Every row gives one point. Examples show where two turns around zero, p and q, send a point. Write where each new point lands after one turn and then the other. Backwards means that the second turn is done in reverse. Each puzzle has new turns, and all numbers are rounded.

Turn p:
[ 30  28 -45] => [-52 -32   3]
[-32 -45  13] => [41 24 31]
[-17  41  -3] => [-31  24 -21]
[ 19 -24  35] => [ 41 -16 -13]
Turn q:
[-12  25  71] => [73 23  6]
[-39 -24 -44] => [-53  17  31]
[36 11 18] => [ 24 -22 -26]
[ 16 -20  -6] => [ -8 -25   4]
[ -1   8 -39] => [-36   7 -15]
Where do these land?
q, then p: [-19 -31 -16] => [ 25  29 -11]
p, then q backwards: [ 42 -26  -7] => [ 32 -34  17]
q, then p backwards: [-1 76  6] => [-31  32  62]
p, then q: [-22 -19  17] => [ 15  -8 -29]

Turn p:
[ 38  -4  10 -12] => [25 17 -9 27]
[ 21  20 -29  19] => [ -9 -15  25  33]
[ 2 16 14 15] => [13  1 22 -5]
[  1  23  63 -13] => [ 39  45  17 -29]
[-51 -44  31   4] => [  8 -17 -34 -63]
[-20 -32 -49 -36] => [-52  -7 -48   9]
[ 10  21 -39  23] => [-22 -23  27  29]
Turn q:
[ 9 40  1 63] => [50 -9 55 10]
[ -9  12   9 -50] => [ -3   8 -40 -34]
[-32 -32  -7  21] => [-39   2  31   3]
[ 38 -20  27 -39] => [ -5 -30 -55  11]
[ -7  -1 -29   5] => [-4 27 10  9]
Where do these land?
p, then q: [  6 -10  19  31] => [ -4 -18 -23  24]
q, then p: [-15 -26  14  21] => [  9  -6 -13 -35]
q, then p: [-31  -5  48 -13] => [-18  16 -51 -17]
q, then p: [  6 -20 -15  -2] => [ -7 -15  16 -10]
p, then q: [ 76  20 -55 -15] => [ 20 -22  90  20]
p, then q: [-24 -15  15   1] => [ -9  15 -27  -2]
p, then q backwards: [-18  57 -26 -24] => [-46 -35 -36  17]

Turn p:
[-15  45  13 -18  20   4  19  18] => [-10   2  21  -3  -5  -2 -27 -51]
[  1 -23  12 -27 -11   4 -13  -3] => [ 22   1 -20 -10  14 -22   3   4]
[  5 -21  -2   2 -18 -76 -11 -28] => [-17   0  12 -59  -8 -17  40  40]
[-13  47  -7 -20  -2  26  13  -7] => [  2  -3 -11  -6 -20  20 -34 -40]
[-14  -9   2   0 -10  10  21   6] => [ 14  -5  10   2   7   3 -22   8]
[ -2  -7 -21 -12  12  10  -4   8] => [  3  16 -10   3  19  15   0  -6]
[ 44 -25  -7  13  16  25   2 -15] => [ 25  24  -9  36 -15   9  27  15]
[  8  -8   1  18 -21 -18 -14  15] => [-24  -3  -3   2   2 -17   2  28]
[-13  -1  10  44  14  15 -14   5] => [-13 -32  10  35   6  10  12   3]
Turn q:
[ 16  -5   4 -38  12   5  46  15] => [-14 -31  39  17   1  12 -33   6]
[ 35 -12  41 -19  27  -2  17  -3] => [ 12 -14  27  44   1 -25 -25 -13]
[ -9 -19  -2   9   2  19  16  -6] => [ 10 -27   5  -2   3   4  17   6]
[  0   9  -2  12  16 -11 -12  21] => [ -3  13 -23  14  12   8  -8   3]
[ 20 -11   0  12 -16 -11  -2  10] => [-18  12   7  12  10  -9  17   2]
[-37   5 -17   8 -11 -22  -7 -36] => [ -8  -6 -31 -35 -34  -7  12  -5]
[ 33 -12  10 -25  12  -4  37   7] => [-17 -24  35  28   6  -6 -22  -6]
[-25  45  -4  41 -26   9 -21 -11] => [ 16  37 -25 -20 -23  32  34 -15]
[ -2  -9 -20   8  18   4 -25   0] => [  6   0 -24 -13  26  -7  -1  -2]
[-18 -21  10 -17  -4  -1  -9  17] => [  6   0   1  -2   0 -12  -8  36]
[-13  31 -20  11 -30  15 -40 -15] => [ 12  41 -11 -45  -3  12  19 -12]
Where do these land?
q, then p: [  6 -16   3  24 -34  -6   8  -2] => [  7  -5  35  -7  -5   1 -27   5]
q, then p: [-18  17  -6  11   7  23  26  16] => [ 24   3 -15  36   4   5 -11   4]
p, then q backwards: [ 15 -29  35  22   9  13  -1  12] => [ 15 -35  39  10   4   4   4   7]
q, then p: [ 31 -34  10  14 -14 -18 -21 -27] => [-11   1  45 -40 -13   1  11   8]
p, then q: [ 31 -28  -3  -9   3  22 -16  -1] => [-28   0  -8   9  15  28   6 -25]
p, then q: [  4 -24 -30   9   7 -23   4  -7] => [ 12  -4  16  14   3  33 -20  11]
q, then p: [-14  20 -10   4  19 -12 -22  31] => [-25   8 -23  15   9  29  -3 -18]
p, then q backwards: [-17  34  -8 -29  21  23 -24  36] => [ 43  25 -27  11  36 -20  -8  -8]
p, then q backwards: [-24  21   7  12  -9  -4  14 -35] => [-24   8  -7 -15   0  15  33 -23]
p, then q backwards: [ 20  22  -5 -26   9  -5   8  -1] => [  7  29   2   0 -12 -11 -17 -18]
q, then p: [-33  17   9 -31 -18 -13  24 -22] => [  5 -13 -36 -15   5 -32 -28  21]
